Rows are points. Any point is a mix of the corners, with weights that add up to 1. It lies inside the corners' shape when no weight is negative. Say inside or outside, and name the corners with a negative weight.
In the rows, 128 means zero.

Corners:
(1): [ 32 207]
(2): [156 133]
(3): [135 102]
Points:
[ 83 175] -> inside
[ 81 147] -> outside (2)
[141 121] -> inside
[130 109] -> inside

Corners:
(1): [ 78 182 194 105 155  96  77 130]
(2): [169  93 140 232 164 131 121 183]
(3): [163 109 101 119 103 162 139 109]
(4): [ 66 200 249 140 152  93 115 106]
(5): [130  82  83 201 120 191 121 134]
(6): [127  54  91 167 112 128 108 114]
(7): [147  59  98 139 165 159 140 112]
(8): [ 75 149 140  97 119 100 137 129]
(9): [109 196 120 116 134 125 144  97]
Points:
[ 69 192 175 115 123 124 112 117] -> outside (2, 6, 7)
[ 97 143 154 146 137 120 120 119] -> outside (3)
[134 108 101 148 127 144 129 128] -> outside (4)
[100 124 150 124 140 136 124 117] -> outside (2, 6, 9)
[135  94 101 178 142 147 115 133] -> outside (3, 4, 8)
[112 125 115 153 112 154 129 109] -> outside (1, 2, 7)

Corners:
(1): [108  98 123 145 122 131 153 112 173 130 161 169 132 172]
(2): [192 222 120 150 133 168 112 117 197  27 162  96 184  99]
(3): [ 73  85 153 133  57  62 111 129  74 160 125 152 130 113]
(4): [ 75  80 170 174  70  63 224  85  98 174 108 134 127 200]
(5): [160 181 126 185 168 178 181 205 207 106 156  65 131 100]
(6): [ 89 153 143  99 131  14 149  55 109 156  93 142  76 160]
(7): [110 172 158 106 130 153 128 106 164 169 119 161 178 134]
(8): [124  86  80 151  85  59 105  92  52 223  93 149  98 135]
(9): [153 123  64  74 141 139 188  82 138 132 137 184 177 111]
(10): [116  91 123 118 112   7  97 103 101 183 135 143 151 136]
(11): [139 124 144 130  99 118 144  94 178 123 113 131 178  81]
(12): [ 78  98 122 146 146  72 111 117 111 147  88  92 109 176]
(13): [ 95 119 110  73 144 103 103  67 123 163 178 121 133 147]
(14): [186 174 179 156 168 202 124 193 183  74 157  99 144 127]
(15): [131 177 171 193 191 187 153 143 202  63 155  92 179  79]
Points:
[129 133 125 143 125 111 138 118 139 129 137 120 137 127] -> outside (7)
[153 156 129 158 153 154 116 146 178 102 149  99 154 120] -> outside (3, 4, 6, 9)
[123 146 144 134 128 111 114 122 151 128 145 127 138 117] -> outside (4, 9, 12)
[119 131 145 144 129 107 132 121 141 130 136 127 151 118] -> inside
[160 172 124 124 169 165 141 131 171 102 139 114 148 117] -> outside (1, 3, 4, 10)
[115 132 124 115 135 118 135 103 140 145 135 136 146 138] -> inside
[116 124 144 147 121 101 137 118 136 143 133 125 137 141] -> outside (9)
[130 149 143 145 134 108 138 111 155 120 132 113 137 141] -> outside (3, 9)
[ 95 105 128 138 117  62 149 103 113 162 121 127 117 141] -> outside (2, 7, 14)

Corners:
(1): [166 124  97 167  90 146 167 113  98 120 179 145 103 107 151 113 109 104
 128 136]
(2): [104 100 146  63  68  95 108  92 150  28 102 141 200  83 106 156  99 101
 100 142]
(3): [153  57  88 158 131  69 171 144 133 101 100 133 127 163  39 194 168 125
 161  55]
(4): [125 131 132 100 139  96 157 137  19 137 114 128 119 127 145  76 136 163
 128 105]
(5): [ 87 121 115  87 135 134  70 103  75 134 193  64 145 139 134  62 141 129
 126 100]
(6): [ 99 133  98 156 164 112 119 149  93  67 102 167 126 125 108  92 148  99
 139 176]
(7): [129  51  70 133 132  93 112  85 121  79  82 138  63 151 168 175 109 130
 130 175]
(8): [144 193 121 132 154  88 126 164 140 160 169 129 132 140 142 123 109 159
 169  78]
(9): [127 147 186 103 205  96 112 132 187 123 102 173 148 125 113  52  86  97
 144 167]
(10): [195  92 155  74  79  66 183 113 152 102  86  79 198 137  72  55 160 112
 145 141]
(11): [150  31 109 125  70 140 194 121 147 123 112 121 142 107 170 117 124 154
 137 101]
(12): [132  66  92 119 206 182 116 136 129 109 135 130 181 111 129 148 135  95
 116 160]
(13): [120 108 102 121 184 189  87 144 143 135 108 120  92 142 113 101 195 102
  99 131]
(14): [121 223 135 143 145  95 132 138 162 167 152 155 168 157 144 130 146 119
 124 112]
(15): [ 99  92  84 169 156 167 134 122 136 126 128 152 143  67  91 186 110  89
 131 116]
(16): [133 161 114 165 107 117 188 120  81 190 230 105 139  95 117  81 172 249
 129  67]
(17): [136 171 140 189 136 123 106 103 156 143  96 122 148 142 140 120 140 134
  99  92]
(18): [116 165 160  96 139  78 168 125 134  98 136 100 102 122 137  84 113 181
 141 110]
(19): [165  87  93 123  85 139 143  92  75 140 191  90 132 166 155 151 164 175
 184  99]
(20): [109 123 141 100 101  84 161  91 123 102 139 155 187  51 144 127 162 123
 153  84]
(21): [129 131  74 145 132 170 172  83  76 155 132 129 123  78 162  72 117 187
 100  41]
Points:
[130 121 118 124 129 120 137 117 118 115 129 123 139 122 127 107 138 135
 131 116] -> inside
[135 103 113 126 129 120 141 117 117 114 130 123 138 120 126 117 137 136
 137 118] -> outside (14)
[130 108 110 133 132 122 143 121 124 118 129 130 141 115 114 130 133 126
 138 112] -> inside
[147 123 112 143 125  94 160 117 120 124 113 137 125 132 130 118 127 140
 150 104] -> outside (2, 5, 12, 13, 16)
[131 124 124 124 130 111 135 124 127 117 133 129 137 124 128 121 136 129
 138 120] -> outside (21)
[126 119 112 124 144 129 129 125 106 119 139 127 131 128 139 114 127 139
 125 121] -> outside (10, 15, 20)
[130 124 116 130 129 130 139 114 110 123 137 131 130 115 140 103 134 130
 123 126] -> outside (3, 8)
[133 120 110 137 140 125 141 125 112 135 142 125 131 130 130 112 145 142
 138 112] -> outside (2)
[137 126 118 129 123 111 147 118 125 124 137 129 139 122 128 116 139 133
 133 116] -> inside

Corners:
(1): [ 90 131 138 127  96 143 151 146 102 105 127 142 166 153 108 130 162 125
 148 111]
(2): [115 152  99 169 150 112 153 160 133  97 170 145 103 224 168 138 178 120
  77 138]
(3): [154 197  98 140 115  78 117 145 162 153  94 124  88  96 174 154 130 139
 149 181]
(4): [144 129 127 120 142 150  97 184 138  72 179 150 109 123 119 100 176 174
  44 123]
(5): [159 151 113 164 103  94 153 116 157  68  81 155 109 106  93  89 123 143
 162 130]
(6): [112 226 115 215 145 139 148 147  67  91 192 126 117 132 107  71 158 117
 120  97]
(7): [171  89 131 127  90  86  52 118  99 188 121 139 119 145 166 156 134 124
 184 109]
(8): [ 27 157 190 136 147  85 140 164 142 149 163 153 123 124 135 102 165 108
 128  82]
(9): [147 131 144 122 136 143 154 157 142 105 173 155 123 136 153 122 170  96
 131  99]
(10): [130 143  85 174 108 109 166   7 141  76 117 119 143 158 148 153 168 122
 182  85]
(11): [157 132 125 161 132 125 164 154 122  98 146 173 121  97 104 111 139 119
 113 139]
(12): [175 126 200 115 158 140  95 178  75 154 146 171 127  96 118 115  77 120
 168 123]
(13): [153 145 124 133 121 134 182 114 146 156 113 136 144 102 120 107  83 108
 155 119]
(14): [160 124 129 146 135 108 115 162  92 133 125 115 108 129 120 113 154 160
 177 116]
(15): [169 123 107 134  98 113 149 161 145  95 135 138 128  90 150 135  69 159
 105 133]
(16): [ 86 101 132 134 108 123 136  61 145 117 129 113 113 134 200 131 145  88
 182 126]
(17): [131 224  97 143 146  83 147 164 152 147 152 124  91  98 110 144  93 106
 137 183]
(18): [145 151 111 120 117  77 100 185 152  96  92 121  94  99 111 144 171 129
  35 132]
(19): [115 114 135 106 143 105 164 130 163  99 139 129 207 195 163 135 167 103
 148 127]
(20): [154 121 133 176 121 192 106 109 121  86 142 122 166 104 112 131 125 140
 174 102]
(21): [141 139 182 117 120 101 159 157 158 127 152 138 123 150 125 129 164 107
  99 153]
Points:
[144 151 127 147 120 107 130 125 140 121 125 136 123 106 127 120 122 124
 136 127] -> outside (1, 2, 9, 14)
[135 139 129 146 125 121 138 133 126 116 141 138 128 136 138 124 139 126
 150 123] -> outside (18)
[142 157 120 152 127 107 130 138 117 119 130 144 109 118 121 121 128 139
 132 121] -> outside (9, 16, 19, 20, 21)
[121 148 129 142 125 128 138 147 130 107 151 139 143 150 134 128 177 119
 109 114] -> outside (5, 12, 14, 15, 16, 17)
[141 137 140 142 125 126 134 139 124 118 145 144 136 122 120 115 130 128
 150 113] -> outside (2, 3, 16, 18)
[129 148 126 145 125 109 132 143 131 113 141 137 121 135 138 130 146 126
 131 126] -> outside (13)
